Every row gives one point. To make a cloud, some directions were put in groups of two or more. Within a group, all points are equally far from the middle, so they leave a hole (a ring in 2 directions, a hollow ball in 3). The other directions are filled evenly. Then the cloud was stretched, turned, moved and blurred a little. Count the holes, and give their numbers of directions, smallest first.

Cloud (15 x 2):
[[-29 -48]
 [-63   9]
 [ 11  39]
 [-27 -49]
 [  3  45]
 [-35  50]
 [  1  46]
 [-49 -30]
 [ 29 -44]
 [ 24  28]
 [-45 -35]
 [-30  51]
 [-55  35]
 [  2 -57]
 [ 28  22]]
Holes: 1 (2)

Cloud (20 x 3):
[[-53  49 -24]
 [-81  10   6]
 [ 26 -41  22]
 [-71 -12  -4]
 [-51 -36  23]
 [-38  16 -45]
 [ 15 -40  43]
 [ 10  26 -33]
 [-35 -45  -2]
 [-75  36  -5]
 [ 36  20  36]
 [-16 -19  63]
 [-26  13  65]
 [-55  35  48]
 [-11 -31  57]
 [  0  51 -22]
 [-64  54   2]
 [ 28  39   1]
 [ 17 -42  -9]
 [-23  12 -46]]
Holes: 1 (3)

Cloud (30 x 4):
[[ 10  72 -34  11]
 [-12  34  21  67]
 [  7 -60  19 -47]
 [ 15  59  51  -3]
 [ 69 -34  -2  43]
 [ 59 -70  13   7]
 [-11  56  -1  41]
 [ 11  71  23  43]
 [-21 -27  10 -46]
 [  1  -2  66   4]
 [-26  13 -12  38]
 [ 31 -45  10  52]
 [ 36  40  55 -27]
 [ 46  51  41  16]
 [ 48 -18  28 -20]
 [ 26 -39  62   1]
 [ 43   2 -48 -28]
 [ -8 -69  16 -37]
 [ 20  78 -15  40]
 [-63  29  39 -19]
 [ 41 -51 -18  16]
 [ 23 -12  20  11]
 [ 69   8 -50 -18]
 [-68 -18  23 -25]
 [-43 -12 -10  13]
 [ 50 -56 -22   3]
 [ 10  55   0  76]
 [-44 -43  25 -36]
 [ -6  56  28  12]
 [ 53  28 -20  21]]
Holes: 0

Cloud (86 x 8):
[[  1 -20 -66  33 -42  69 -41  43]
 [-24 -17  36 -48  50  27  28  23]
 [ 26 -13 -69 -27  -7  76 -20  53]
 [-12 -11 -39  22   8  89 -29   0]
 [ 29  20  -5  37 -17  43 -28 -79]
 [ 13  18  -6  19  29   0  86  -6]
 [ -5 -51  -6  27 -31 -68  24  -6]
 [ -6 -33 -75 -27 -14  19  29  16]
 [ 56 -26  12  20 -57  11  57  61]
 [ 14 -29   4 -35  -6 -47  40 -54]
 [  6  46   9  59 -21  54 -18 -42]
 [-15 -15 -20 -49 -71  17 -28 -52]
 [ 27 -27  -1  20 -45 -11  22 -79]
 [ 16   1 -14  -3 -52  39  77 -79]
 [ 38 -48  -7  -6 -75  42  48 -50]
 [  4  18  -4  28  49   2  -9  42]
 [-10 -42 -50  14  -5  -4   4  84]
 [-14  -8 -11  22  15 -24 -18  63]
 [ 13  44 -69  -9  16  65 -11  37]
 [ -9   4  19 -22 -20  59  22  24]
 [ 48 -50  40 -24 -38   5  -4  -5]
 [  4  -3 -44  -7   6 -29  63  21]
 [-21 -18 -29  28  -4  -6  -9  18]
 [  8  17 -22   4 -24  41  56 -62]
 [ 51 -33 -54 -13  25  51  -7  48]
 [ 47 -19 -43  -6  27   3  24  36]
 [-20 -23   2   0 -47  55 -23 -39]
 [  9  22  -1 -35  -3  51 -13 -12]
 [ 65  15  25  12  47  19   4  37]
 [ 28  -8 -30  54 -38  14 -62 -16]
 [ 36 -22 -29 -28  31 -26  61 -22]
 [ 27 -52 -24 -25  -3 -60  15  13]
 [ 26 -46 -51  46  -5  21  -5   4]
 [  3   5 -42 -34   0  31  63  83]
 [ -5 -35 -47  11 -70  56 -19 -16]
 [ 25 -38 -47 -10  -9  -9 -25 -31]
 [-20 -51 -45 -30 -26  13 -49 -10]
 [ 32  44   7  -2  54 -55  49  11]
 [ -1  13   3  46 -43  25  45   3]
 [-20  39 -18 -41  59  15  15  -7]
 [-44  21 -17 -11  11 -17  57   0]
 [ 36 -69  -1  20 -35  46  32 -13]
 [-26  16 -20  57 -41  13  36  14]
 [ 35 -95 -40  29 -12   2  68  24]
 [ 10 -14  -9 -64 -35 -12  27 -16]
 [ 40  18 -21  31 -79  23 -12   9]
 [ -2 -17 -15 -17 -16  28  77 -44]
 [ 15 -50 -74 -16  16  43  66  12]
 [ -5  37  18  19  -1 -13  39  -2]
 [ -2 -27 -86  -8  16  44   0   5]
 [-34  24 -70  16 -43  53 -59   0]
 [-26  43 -34  33 -59  11  -4 -31]
 [ 61 -17 -45  11   8  13  27 -56]
 [ 12 -11 -16   5 -37  23  61 -55]
 [ 21 -52 -11  50  25   6  50 -20]
 [ 13 -27 -22 -54  -7 -10  48  -6]
 [-27  35 -17  21  28  12  81  23]
 [  4 -11 -54 -16 -35  41  -6 -49]
 [-30 -30  -4 -53  10  -5  76  63]
 [  1 -18 -31   8 -14 -37  35 -41]
 [-34   1 -19   8 -66 -13 -14 -44]
 [ 14 -39   8  55 -14  28   3 -11]
 [  6 -18  -6 -38  32  21  40  23]
 [ 73 -18  11  11 -48  26  -3  -2]
 [-35 -61 -83   3  -6 -20  49  12]
 [-28 -39  30 -26  24  13  37 -14]
 [-17 -19 -94   4   3  61   0  53]
 [ 55  -3 -32  43  45   4  18  -6]
 [ 56 -11 -37 -21  11 -33  81  39]
 [ 31   5 -47  34  10  23  16  41]
 [ 30 -11 -17  24 -51   2 -42  58]
 [ 58 -32 -44  -6  -7 -25  11  -8]
 [ 26  -8 -49   4 -20  45  73  84]
 [ -9 -26 -71  20 -39  82 -60  18]
 [ 37 -86  29 -24 -42 -22  25  11]
 [ -1 -36 -10 -78 -13  14  16  -7]
 [-10 -18 -33   2 -46  38 -46 -24]
 [  7 -55 -28  52  -1  18  60 -34]
 [ 31   5   7  -3 -12  -6  58  47]
 [-30  26 -39  31 -67  20 -30 -24]
 [ 16 -16 -52  42  -8  36   9 -11]
 [ 53 -10 -27   3  23  -7  65  73]
 [ 44  -8  44  23   1 -30  62   7]
 [ 14  15  15   5 -71 -20  -2  -2]
 [ 70 -50  19   2 -24   7  32 -21]
 [  1  17  -1  34 -58 -36 -82 -13]]
Holes: 0
